Each point is reached from the start by the listed moves, each made once or not at all, plus a little noise. Is the number of moves made odd or even? Then give how often each move was made.
(in the rows, 128 means zero)

Moves:
(1): [172 121  74]
(2): [169 190 119]
Start: [145 113 126]
Points:
[144 110 127] => even (0, 0)

Moves:
(1): [170 140 123 141 142 151 114 114 122 127 142]
(2): [111 172 135 117 155 112 135 121 134 135 132]
(3): [133 120 180 138 119 144 129 150 130 140 141]
(4): [124 112 140 168 131  86 116 138  99 153 130]
(5): [105 120 120 110 183 145 103 131 158 143 116]
(6): [118 141 102 156 105 160 130 183 137 138 108]
(7): [116 103 116 129 160 131 163 133 114 115 136]
(8): [139 129 120 118 120 107 115 159 126 111 140]
(9): [132 116 131 161 143 129 140 122 185 119 122]
Start: [122 111 134  94 116 118 108 157 127 118 146]
Points:
[107  62 167 111 198 136 120 216 205 103 160] => odd (0, 0, 1, 0, 1, 0, 1, 1, 1)
[142 149 146 138 159  86  90 145  95 148 167] => odd (1, 1, 0, 1, 0, 0, 0, 0, 0)
[106 104 135 150 185  44 138 190 144 114 166] => odd (0, 1, 0, 1, 0, 0, 1, 1, 1)
[131  76  87 181 206 131  92 245 173 129 148] => odd (1, 0, 0, 1, 1, 1, 1, 1, 1)
[146 166 133 100 157 123  99 140 124 126 164] => even (1, 1, 0, 0, 0, 0, 0, 0, 0)
[ 92  66 120 109 215 135 130 162 201 108 137] => odd (0, 0, 0, 0, 1, 0, 1, 0, 1)
[ 80  80  91 136 194 172 133 214 204 121 118] => even (0, 0, 0, 0, 1, 1, 1, 0, 1)

Moves:
(1): [128 132 135 126 129 136 133 112 120 125 142 130 126 129 133 112 127 131
 115 134 131 137 115 130 134 126]
(2): [118 148 127 117 124 137 115 134 141 121 127 123 129 117 131 133 123 123
 115 131 125 119 124 127 118 126]
(3): [124 120 137 133 129 130 123 138 132 133 135 128 123 140 122 131 126 131
 122 138 129 122 142 130 129 126]
(4): [134 131 119 136 137 114 118 128 129 146 133 125 131 136 146 155 125 105
 136 127 133 131 115 132 122 133]
(5): [126 132 120 132 137 143 129 123 122 116 126 144 117 122 130 119 132 125
 137 113 119 129 126 133 134 118]
(6): [124 126 132 111 120 144 126 129 121 129 132 114 133 134 130 129 131 116
 136 130 128 131 120 133 131 125]
(7): [130 136 135 127 126 131 136 129 115 136 126 132 125 129 126 132 124 149
 127 132 123 128 132 126 128 119]
(8): [124 116 117 116 119 115 130 138 135 148 131 124 125 124 132 124 107 126
 126 133 125 115 110 123 132 131]
(9): [126 127 128 130 131 128 132 122 140 129 135 131 134 130 140 133 126 138
 124 123 125 121 128 122 129 136]
(10): [119 135 128 133 135 131 132 126 135 130 135 138 137 137 126 127 147 121
 138 138 137 132 131 133 127 136]
(11): [134 134 130 116 144 129 130 125 121 132 153 126 128 120 139 123 134 137
 121 105 124 136 127 118 116 137]
(12): [129 121 144 122 128 125 123 128 135 137 136 140 136 131 127 131 126 130
 132 123 137 141 130 115 133 120]
(13): [143 125 130 118 136 126 127 142 123 125 125 125 142 130 138 114 135 131
 118 122 132 113 112 113 112 130]
(14): [113 120 118 134 138 128 115 125 140 105 120 138 124 152 115 133 143 122
 137 133 128 124 115 126 106 134]
(15): [119 128 122 129 127 118 134 130 136 127 131 129 125 127 138 127 128 123
 126 125 138 134 123 123 136 123]
(16): [131 125 112 103 147 128 115 133 129 131 120 144 125 132 132 150 118 151
 125 142 132 138 119 150 111 135]
(17): [152 142 130 131 111 132 129 144 133 117 128 121 137 123 113 138 143 131
 129 126 125 121 120 120 122 112]
(18): [131 133 131 135 124 132 133 133 138 126 125 125 128 132 119 116 124 138
 133 122 146 122 130 122 132 127]
(19): [121 133 136 137 130 119 121 125 126 123 132 131 127 134 134 125 126 141
 142 132 117 131 136 133 142 131]
(20): [119 121 138 132 127 144 141 141 130 123 142 127 135 130 126 121 116 131
 121 141 139 137 116 121 119 130]
(21): [129 128 126 124 131 120 133 129 130 120 128 125 129 127 121 133 126 113
 136 132 132 122 125 126 133 124]
(22): [134 123 152 124 132 135 126 128 135 137 120 123 124 133 121 130 134 130
 135 115 111 135 127 134 126 125]
(23): [133 141 119 125 112 129 130 132 124 131 123 128 123 139 123 124 115 116
 124 139 129 137 144 133 141 126]
(24): [117 126 131 134 124 135 137 129 116 122 137 137 136 144 124 124 130 118
 130 125 140 134 110 144 125 130]
Start: [145 131 132 121 128 127 135 122 131 143 126 133 140 114 104 135 121 125
 125 121 131 113 124 118 138 113]
Points:
[151 174 115  72 140 195 142 173 134  87 154 152 165 158  92 137 120 146
 112 117 158 105  53 113  72 104] => odd (0, 1, 0, 0, 1, 1, 1, 0, 1, 0, 1, 0, 1, 1, 0, 1, 1, 1, 0, 1, 1, 0, 1, 1)
[153 130 136  82 142 147 127 147 133 165 129 123 142 149 108 180  90  91
 143 154 141 146  96 152 124 113] => odd (0, 0, 0, 1, 0, 1, 0, 0, 0, 0, 0, 0, 0, 0, 0, 1, 0, 0, 0, 1, 1, 1, 1, 0)
[128 148 126  55 152 130 136 139 142 140 180 132 163 128 153 110  91 151
 105 114 163 100  38 122 124 132] => odd (1, 1, 0, 0, 0, 1, 0, 1, 1, 0, 1, 0, 1, 0, 1, 1, 0, 1, 1, 0, 1, 0, 0, 1)
[126 124 138  96 148 158 143 152 168 136 164 171 163 175  88 152 131  89
 169 135 181 147   7 139 113  96] => even (1, 0, 0, 1, 1, 1, 0, 1, 0, 1, 0, 1, 0, 1, 1, 1, 1, 1, 0, 1, 1, 1, 0, 1)
[115 161 144 103 134 189 126 164 170  92 173 183 171 191 101 116 133 140
 125 155 184 131  61 125 114 102] => even (1, 1, 1, 0, 1, 1, 0, 0, 1, 1, 0, 1, 1, 1, 1, 1, 1, 1, 1, 1, 0, 0, 1, 1)
[119 143 152  87 142 148 150 151 138 137 132 149 146 129  98 159  95 140
 116 141 147 136  75 146 108 102] => even (0, 1, 0, 0, 0, 0, 1, 0, 0, 0, 0, 0, 0, 0, 1, 1, 0, 0, 0, 1, 1, 1, 0, 1)
